Each row of a before or after table is a point. The points were changed in one or more steps. Then noise was added and the rows were shuffled. The steps act on columns, c1 being the first. What was done? A step turns or swaps two columns, mirrors them in a line or flattens them onto one, adds a multiple of one to another, or multiplies or shifts one. Angles are multiples of 10 degrees, from the lower column toward the higher: turns from -170 to 170, lines from 10 to 170 but not 90. Use the fewest steps. Two steps may share a column if one is a turn and the other turns, adds or multiplies; they go together, in the order done. Otherwise the lowest column goes first.

Before (8 x 2):
-4; -12
50; 18
-14; -30
-12; -36
8; -20
12; -17
61; 1
1; -34
After (8 x 2):
7; -30
25; -35
36; 17
24; -17
3; -12
13; -36
61; 1
24; -16
Steps: add -0.7 times c2 to c1

Before (9 x 6):
18; 2; 1; -56; -37; -28
-18; 1; -6; 30; 11; 13
18; -22; -10; 19; 8; 21
30; 23; 4; 31; -8; 26
11; 19; 0; -18; 5; 5
-10; -25; -1; 14; -21; 2
23; -55; -8; 8; -29; -75
44; 7; 46; 17; -16; -5
0; 0; 4; -23; 5; 7
After (9 x 6):
22; -54; -8; 8; -71; -75
42; 7; 45; 16; -41; -4
-18; 2; -6; 29; 28; 14
29; 21; 3; 32; -20; 26
-2; 0; 5; -23; 12; 8
19; 0; 1; -56; -93; -28
-11; -25; -1; 15; -54; 2
12; 20; -1; -19; 13; 4
17; -21; -10; 18; 19; 21
Steps: multiply c5 by 2.5

Before (14 x 11):
2; -18; -33; 29; -76; -15; 44; -29; -33; -32; 3
-40; -40; -34; 46; -2; -4; 39; -25; 23; -7; -5
17; -24; 21; -4; -13; 45; -26; -6; -28; 42; 21
-34; 4; -50; 13; -5; 7; -32; -28; 47; 14; 15
-50; -13; 5; -1; 9; 28; -53; 13; -12; 7; -45
2; 0; -10; -29; -4; 14; 42; 2; 6; 26; 16
23; -36; 42; -25; -35; 52; 44; -5; -5; -1; -18
-2; -26; -4; 32; -8; -9; 6; 11; -31; 44; -4
30; -4; 3; 1; 7; 48; -2; -33; -17; 38; -7
17; -20; -1; 1; -2; -9; 59; -43; 43; -14; -44
-50; 14; 54; 8; -20; 15; -1; -21; -17; -20; -21
55; 0; 3; 24; -15; 60; -9; -3; 39; 25; 20
27; -17; 2; 21; 8; 12; 21; -22; -13; -29; -2
-27; 29; -20; 22; 11; 43; -19; -10; 1; 23; -5
After (14 x 11):
53; 0; 0; -18; -18; 59; 14; -4; 37; 24; 19
-50; -12; 5; 17; 8; 30; 50; 13; -12; 9; -45
-41; -39; -33; -57; 1; -4; -19; -26; 23; -7; -4
-1; -28; -5; -32; -8; -10; 7; 11; -31; 44; -5
1; -1; -12; 12; -3; 15; -50; 3; 4; 25; 17
0; -17; -35; -43; -75; -16; -34; -28; -34; -32; 3
16; -18; -1; -23; -1; -11; -56; -44; 43; -18; -45
22; -36; 43; 9; -35; 49; -51; -4; -5; 0; -18
-50; 18; 53; -6; -20; 16; 3; -22; -15; -21; -22
-27; 29; -21; -15; 13; 43; 27; -11; 1; 21; -7
25; -19; 2; -25; 10; 11; -14; -22; -10; -28; -2
16; -23; 21; 12; -14; 43; 21; -10; -27; 42; 21
29; -1; 5; 1; 8; 46; 2; -34; -16; 37; -7
-34; 2; -50; -1; -5; 8; 38; -27; 47; 15; 15
Steps: turn c4 and c7 by 160 degrees

Before (11 x 20):
10; 34; 15; -5; 13; 13; -23; -11; -12; -21; 11; -11; 0; 4; -7; -65; -17; -38; 29; 21
23; 8; -70; 22; 47; -18; 7; 4; -24; 12; -6; 34; 8; 17; -22; 7; 2; -19; 12; 14
45; 32; -38; 24; -25; -12; 17; -15; -7; -5; 11; 30; 9; -1; -12; 24; -30; -2; -6; 14
22; -17; 8; 1; 13; -1; 10; 29; -28; -25; 31; 11; 0; 6; -7; -31; -24; -5; 20; 13
24; 22; 7; -5; -12; -4; -1; -10; -33; 10; 0; -23; -27; 28; -3; 20; -5; 5; -9; -13
17; 20; -1; -6; -14; 53; -15; -1; -20; 15; 20; 17; -4; -12; -21; 11; -13; -10; -14; 13
18; 34; 8; -1; -26; -7; -23; 73; -26; 4; -1; -2; -14; 4; -6; 16; -22; -6; 23; 16
21; 26; -15; 4; -4; 31; -19; -13; -3; 18; 0; 18; -45; 20; -14; -7; -26; 0; 30; -25
15; 6; 9; 3; 54; -10; -19; 6; 121; -19; -3; 27; 5; 27; 19; -16; -22; 0; -104; -75
15; -3; 16; -8; -25; -6; -21; -9; -18; 22; 37; 29; 2; -41; -19; 15; -4; -9; 15; -16
12; -43; 11; 7; 21; -1; -21; -14; 19; 3; 7; -45; -3; 19; 0; 22; -23; 0; 27; -2
After (11 x 20):
18; 37; 7; -1; -27; -8; -63; 73; -27; 4; -9; -1; -14; 4; -6; 14; 0; -7; 22; 10
16; 22; -1; -7; -13; 53; -56; 0; -20; 14; -23; 17; -4; -12; -21; -5; 0; -9; -14; 8
21; 21; -15; 4; -5; 31; -59; -13; -2; 19; 5; 17; -44; 20; -12; -5; 1; -1; 31; -27
23; 20; 7; -5; -11; -5; -42; -9; -34; 10; -14; -23; -28; 28; -3; 15; 0; 6; -9; -16
12; -42; 10; 7; 20; -2; -61; -14; 19; 3; -19; -46; -3; 19; 0; 12; 1; -1; 27; 5
22; 10; -71; 22; 47; -17; -34; 4; -23; 11; 0; 34; 8; 16; -22; 10; 0; -20; 11; 13
16; -7; 8; 3; 53; -10; -58; 6; 121; -19; 13; 26; 5; 26; 19; -11; 0; -1; -105; -75
10; 36; 14; -5; 14; 13; -62; -11; -12; -21; 33; -11; 0; 5; -8; -57; 0; -38; 28; 14
45; 33; -38; 25; -25; -12; -23; -15; -7; -5; -23; 29; 9; -1; -13; 10; 0; -2; -6; 7
22; -14; 9; 1; 13; -1; -29; 29; -28; -25; -5; 12; 0; 6; -7; -44; 0; -5; 19; 14
15; -6; 16; -8; -25; -5; -61; -10; -17; 21; -38; 30; 3; -40; -20; -13; -1; -9; 15; -16
Steps: turn c2 and c20 by -10 degrees; shift c7 by -40; mirror c11 and c16 in the line at 110 degrees; multiply c17 by 0

Before (9 x 48):
-6; 17; 3; 3; -18; -3; 22; -4; 24; 18; -26; -33; 3; 45; 14; -21; 27; -9; 14; 23; 34; 3; 10; 0; 22; -12; -15; -30; 5; 31; -13; -12; -3; -9; -33; 16; 37; 9; -18; -12; -26; -6; -27; -3; 14; 24; 13; -20
37; -17; 5; -4; -1; -2; -9; -4; -8; 16; -2; 65; 12; -47; -9; -18; 20; 59; -8; 16; 37; 26; -5; 13; 10; -16; -6; 59; -3; 39; -32; 0; 68; 35; 6; 6; 2; -3; -20; -9; -9; -18; -6; 53; 18; 42; 28; -47
9; -9; 8; 4; -7; -23; 11; 72; -9; -7; -19; -30; 9; 44; 10; 103; -31; -14; 2; 0; -33; 35; 3; 14; 24; -6; 2; 22; -25; 40; -31; -12; -19; -1; 89; 5; -11; 27; -8; -1; 18; -9; -10; -16; 13; -12; 6; 98
-14; -22; -13; 8; 44; -6; -24; -11; -32; 9; 12; -14; 5; 40; -20; -2; 15; -22; -13; -92; 32; -9; 10; -10; 6; 4; 0; -39; -13; 2; 26; 22; -8; -5; -20; -24; -11; 2; -13; 2; 23; -3; -2; -33; 23; -28; 3; 20
-4; -20; 5; 14; -18; 8; 24; -3; -17; -9; 11; 87; 39; 6; 77; -19; -33; -10; -53; -37; 6; 0; 6; -60; 27; -7; -19; -38; -7; 35; 114; -5; -31; -13; -29; -22; -6; -13; -5; -16; 1; -7; 5; -14; 56; -14; 5; 96
-18; -15; -25; 16; -17; -25; -5; 0; -16; -11; 24; -31; 82; 38; 44; -12; 20; -33; 20; -18; 20; 8; -3; 10; 29; 21; 2; -32; -26; 38; -36; -7; -43; 14; -25; 31; -1; 28; -19; -7; -24; -10; 5; -35; -55; -11; -18; -49
30; -3; 1; 33; -4; -15; 22; 47; -14; -3; -26; -30; -3; 53; -12; 0; 0; -12; -4; 9; 20; 3; 8; 18; 14; -13; -20; -29; -32; -15; -9; -6; -22; -5; -19; -8; 33; -3; 17; 16; 23; -30; -16; -6; -50; -3; 32; -26
52; 58; -52; 21; 47; 25; -45; 0; -11; -9; -8; 48; 8; -39; -8; -19; 19; 8; -5; 23; -23; 23; -10; -1; -45; -13; -12; 25; -23; 8; -27; 28; -15; 46; -30; 27; 15; -11; -20; -8; 14; -37; 18; -19; 45; -14; -1; -26
-7; -8; 5; 8; -18; 21; -12; 29; 19; 12; -19; 21; 5; 38; -7; -18; 16; -4; -42; -2; -28; -11; -63; 1; 14; -7; -16; 21; -3; 14; -20; -2; -53; 0; -8; -5; -5; 21; 35; -3; 5; -23; -25; -13; 38; -7; 30; 50
After (9 x 48):
-14; -22; -13; 9; 45; -5; -24; -11; -32; 9; 12; -15; 6; 40; -21; -2; 16; -22; -13; -91; 30; -8; 12; -8; 6; 2; -2; -38; 27; 2; -6; 21; -8; -4; -22; -24; -11; 3; -14; 4; 23; -3; 7; -32; 22; -28; 2; 20
-18; -14; -26; 16; -19; -26; -4; 0; -16; -10; 25; -32; 81; 37; 43; -12; 21; -34; 19; -16; 20; 9; -3; 9; 29; 21; 3; -33; -12; 39; 44; -8; -42; 13; -27; 31; -1; 28; -17; -7; -24; -9; 1; -36; -54; -9; -19; -49
53; 57; -53; 20; 43; 26; -46; -1; -12; -9; -8; 47; 10; -40; -8; -19; 19; 9; -8; 24; -25; 22; -9; -1; -45; -14; -10; 25; -6; 9; 33; 28; -16; 45; -30; 29; 12; -10; -20; -7; 14; -36; 26; -19; 47; -12; -1; -27
-6; -8; 6; 8; -13; 22; -11; 27; 20; 10; -20; 22; 5; 38; -6; -18; 16; -2; -43; -4; -27; -12; -63; 0; 13; -7; -17; 21; -12; 15; 14; -3; -53; -2; -7; -6; -5; 21; 34; -3; 3; -24; -28; -12; 38; -7; 29; 49
-5; -20; 4; 14; -17; 7; 23; -2; -16; -10; 10; 85; 38; 6; 78; -19; -31; -10; -53; -39; 5; 0; 6; -59; 27; -8; -18; -36; 92; 34; -68; -6; -30; -13; -29; -20; -7; -14; -7; -16; 2; -7; 2; -15; 55; -14; 5; 98
38; -18; 6; -5; 0; -3; -10; -3; -8; 17; -2; 66; 12; -46; -7; -20; 22; 58; -9; 16; 37; 26; -5; 12; 11; -16; -8; 60; -24; 38; 21; 0; 71; 36; 6; 8; 5; -4; -20; -7; -7; -16; -8; 52; 17; 41; 27; -47
-5; 17; 2; 2; -15; -5; 23; -4; 24; 19; -25; -34; 3; 45; 14; -20; 26; -6; 15; 22; 34; 2; 11; 0; 21; -12; -15; -29; -15; 30; 5; -11; -3; -11; -33; 15; 37; 8; -18; -14; -25; -7; -32; -3; 15; 25; 13; -18
7; -10; 7; 4; -5; -23; 11; 72; -8; -7; -19; -28; 10; 45; 10; 103; -30; -14; -1; -1; -32; 35; 3; 14; 23; -6; 3; 21; -8; 41; 39; -13; -19; 1; 90; 5; -12; 26; -8; -2; 19; -9; -12; -16; 14; -11; 6; 98
29; -4; 1; 32; -1; -17; 22; 47; -12; -1; -26; -31; -3; 54; -13; 0; 1; -12; -3; 8; 20; 1; 9; 17; 13; -12; -21; -29; 12; -16; 30; -5; -23; -3; -19; -8; 31; -3; 17; 16; 24; -30; -15; -6; -50; -4; 32; -25
Steps: turn c5 and c43 by 10 degrees; turn c29 and c31 by -130 degrees

Before (11 x 64):
30; -7; 34; -48; 32; 3; -38; 2; 20; -45; -26; -33; 6; -12; 6; -3; -40; -3; 33; -6; 21; -16; 8; -18; 44; 35; -31; -59; 38; -29; -20; 51; 8; -7; -21; -12; -26; -20; -5; -37; 4; -24; 49; 12; 18; -35; 21; -17; -12; 16; -17; 34; 31; -20; -3; 14; 31; 13; -29; 7; 3; 31; -17; 0
4; -72; -20; 59; 31; 56; 18; 24; -8; 19; -16; 17; 30; -14; -2; -38; -45; -8; -42; 3; -16; 11; -32; -3; 24; -22; -5; 20; -24; 9; 4; 7; -30; -16; 52; -50; 51; 23; 23; 41; -18; 27; -42; 1; -15; 27; -31; 22; 2; -7; 0; -45; -8; 28; -24; -6; -10; 34; 43; 4; 7; 56; -36; 2
-17; -20; -40; -18; -23; -9; -50; -65; 3; 2; 39; 13; 30; -2; -29; -48; 0; 2; -29; -29; 8; -21; -2; 78; -40; -57; 24; -12; -28; 0; -13; 2; 25; 0; -4; -10; 25; 7; -89; 5; -20; -45; -7; -31; -24; 17; 28; -15; 32; 60; 18; 0; -18; -47; -26; -17; -68; -18; -1; 4; 26; -25; 19; -22
1; -47; 6; 45; 38; 50; 47; 2; -16; -2; -1; 23; 48; -44; 6; -10; -60; -11; -6; -1; -28; 34; -34; 4; 19; -10; 1; 13; 7; -1; 23; 20; -15; -9; 45; -20; 25; 23; 11; -12; -15; 29; -37; -16; -26; -21; 2; 1; 2; -4; -19; -36; 8; -5; -48; -20; -22; 1; -17; -21; -30; 15; -19; 7
-1; -3; 15; -17; -19; -18; -11; 1; 39; -79; -15; -36; -17; -17; 45; 14; -27; -3; 56; -1; 1; 8; 0; -35; -2; 14; -24; -31; 44; -40; -20; 32; 15; 19; -1; 15; -50; -31; -32; -20; 36; -33; 20; -4; 1; -35; 18; -2; 6; 12; -17; 32; 24; -10; 16; 16; -17; 27; -9; 0; 20; 17; 15; -2
3; -17; 61; -20; 28; 8; -8; 2; 11; -84; -13; -21; 2; -18; 0; -1; 23; 8; 36; 16; 23; 15; -19; -3; -17; 13; -7; -14; 12; -32; -10; 51; 30; -34; -3; -3; -25; -16; -35; -37; -17; -25; 46; 22; 4; -30; 22; -31; 20; 14; -19; 25; 44; -6; 5; 13; -16; 12; 10; 10; 17; 24; 3; 3
15; -20; 21; -27; -4; -18; -12; -13; 7; -66; -19; -32; 27; -25; 22; -8; 5; -11; 43; -1; 44; -13; -14; -25; -14; 15; 13; 20; 46; -36; -22; 27; 9; -25; -23; -10; -18; -34; -24; -21; 6; 2; 22; 1; 10; -32; 40; -15; -29; 26; -25; 58; 29; -8; 19; -24; 3; -13; 3; -28; 21; 16; -12; 4
25; 22; 24; -34; -7; -28; -3; -13; 2; -40; 6; 4; -10; -33; 21; 31; -1; 6; 49; 1; 31; 2; -10; -5; 23; 32; -26; -19; 46; -19; -1; 46; 39; -31; 22; -27; -15; -56; -16; -22; 25; -41; 58; 4; 0; -39; 41; -8; -16; 11; -25; 32; 27; 24; 6; -4; -12; -5; -8; -9; 47; 49; 5; 5
18; -51; 5; 42; 19; 33; -1; 30; -3; -2; 0; 18; 12; -31; -41; 9; -44; -14; -23; 6; -23; 39; -3; -19; 21; -28; 3; -8; -10; -10; 17; -1; -52; -2; 44; -28; 58; 25; 38; 26; -31; 30; -23; -17; -3; -31; 26; 21; 1; -7; -10; -51; 22; 18; -34; -2; -11; 3; 39; -6; -14; -14; -24; -12
12; -9; -41; 6; -16; -22; -7; -60; 33; 19; 30; 1; 46; 33; 2; -26; 14; 44; -18; -9; 12; -12; 13; 84; -64; -47; 13; -10; -58; 11; -4; 5; -25; 16; 25; 4; 42; 1; -72; 1; -49; -70; -16; -9; -24; 25; 13; 0; 19; 16; 32; 37; -34; -25; -3; -20; -27; -40; -17; 10; 14; -1; 23; -12
2; -18; -28; 53; 56; 33; 1; 22; -6; 15; 4; 36; 37; -19; 4; -35; -25; 6; -14; 8; -43; 7; -22; -11; 12; -42; -33; 25; -16; -31; 21; 37; -46; -7; 32; -37; 40; 14; 40; -25; 0; 18; -13; -1; 4; 14; 15; 21; 10; 12; 15; -40; 23; 25; -15; -24; -21; 4; 18; -7; 6; 13; -32; 2
After (11 x 64):
15; -21; 21; -26; -2; -26; -9; -13; 4; -68; -21; -33; 9; -25; 24; -7; 5; -11; 42; -2; 43; -12; -10; -26; -17; 12; 29; 17; 47; -32; -21; 25; 8; -26; 0; -7; -20; -33; -26; -21; 6; 3; 17; 0; 10; 29; 42; -15; -27; 33; -22; 56; -34; -8; 20; -28; -1; -16; 0; -29; 20; 14; -13; 1
6; -15; -28; 55; 57; 45; 0; 21; -4; 14; 6; 36; -32; -21; 4; -35; -24; 5; -15; 12; -44; 8; -22; -10; 12; -44; 37; 24; -14; -28; 22; 35; -46; -7; -33; -40; 44; 12; 41; -26; 3; 17; -10; -3; 3; 17; 16; 20; 8; -11; 12; -41; 15; 26; -18; -24; -22; 1; 17; -5; 6; 11; -31; 0
15; -6; -42; 7; -17; -27; -5; -60; 33; 21; 31; 1; 11; 34; 2; -24; 14; 45; -17; -10; 14; -13; 12; 82; -63; -45; 49; -14; -60; 10; -4; 7; -23; 15; -28; 2; 41; 1; -72; -1; -48; -71; -6; -13; -28; -37; 15; -1; 23; -5; 29; 37; 24; -26; -5; -17; -28; -40; -14; 12; 14; -2; 23; -11
17; -52; 3; 45; 21; 43; -1; 30; -2; -4; 1; 17; 3; -32; -40; 8; -45; -13; -21; 4; -25; 35; -5; -17; 16; -29; 9; -9; -14; -14; 15; -2; -53; -3; -29; -28; 63; 27; 39; 23; -29; 29; -15; -19; -2; 23; 23; 21; 0; -35; -10; -53; -34; 18; -35; -2; -14; 5; 37; -6; -10; -15; -27; -12
5; -14; 59; -25; 27; 9; -7; 0; 10; -86; -14; -24; -4; -20; -4; 2; 23; 10; 36; 17; 24; 15; -20; -1; -20; 12; -1; -15; 12; -30; -9; 48; 29; -32; -8; -5; -35; -17; -34; -36; -15; -24; 41; 23; 0; 45; 23; -31; 20; 13; -20; 23; -30; -7; 5; 13; -16; 13; 12; 9; 20; 26; 1; 6
0; -75; -19; 59; 31; 75; 17; 26; -8; 16; -13; 17; -5; -12; 0; -41; -42; -6; -43; 6; -19; 12; -33; 0; 26; -25; 31; 20; -22; 8; 5; 6; -28; -15; -35; -53; 58; 22; 21; 39; -16; 25; -32; 3; -15; -5; -35; 20; 2; -40; 1; -43; 25; 26; -24; -6; -8; 32; 41; 4; 6; 59; -34; -3
28; -7; 35; -47; 33; 2; -37; 2; 22; -42; -27; -35; -34; -14; 5; -4; -37; -1; 32; -5; 19; -18; 3; -18; 45; 36; 5; -55; 38; -31; -18; 53; 8; -9; 10; -10; -31; -21; -3; -37; 5; -24; 43; 14; 18; 31; 21; -18; -9; 25; -18; 33; -32; -19; -1; 13; 33; 14; -25; 9; 4; 31; -19; -3
-4; -49; 3; 46; 39; 64; 47; 3; -15; -7; -2; 21; 3; -41; 6; -13; -58; -10; -5; 3; -26; 31; -33; 5; 16; -13; 48; 14; 10; 1; 24; 20; -14; -8; -29; -22; 32; 23; 11; -11; -16; 32; -35; -18; -25; 9; 3; 3; 0; -31; -20; -39; -23; -2; -50; -20; -23; 2; -18; -18; -32; 15; -19; 3
-14; -22; -38; -17; -23; -13; -50; -70; 6; 0; 38; 13; 22; -6; -31; -48; 0; 1; -30; -30; 3; -22; 1; 75; -43; -56; 30; -12; -31; 1; -13; 2; 26; -2; -37; -9; 25; 10; -87; 6; -16; -45; 0; -31; -24; -19; 27; -16; 34; 51; 17; 0; 17; -47; -27; -18; -66; -18; -1; 2; 27; -26; 16; -20
0; 0; 15; -19; -17; -22; -13; 4; 39; -81; -19; -33; -28; -19; 45; 14; -26; -1; 57; -2; 2; 8; -2; -32; -3; 14; -19; -32; 44; -42; -19; 32; 19; 20; -7; 14; -53; -31; -30; -18; 37; -32; 10; -4; 1; 24; 17; -4; 4; 9; -20; 30; -35; -10; 20; 16; -13; 26; -8; 1; 23; 20; 11; -1
22; 21; 24; -30; -6; -37; -4; -12; 3; -40; 7; 6; -25; -32; 20; 29; -2; 6; 50; 2; 32; 6; -6; -3; 23; 32; -6; -20; 47; -19; -2; 47; 42; -30; -23; -29; -23; -55; -16; -24; 26; -43; 57; 4; -3; 27; 41; -6; -18; -7; -27; 32; -36; 22; 5; -4; -12; -7; -3; -7; 44; 49; 8; 9
Steps: multiply c6 by 1.3; swap c13 and c27; mirror c35 and c50 in the line at 110 degrees; turn c37 and c43 by 10 degrees; swap c46 and c53
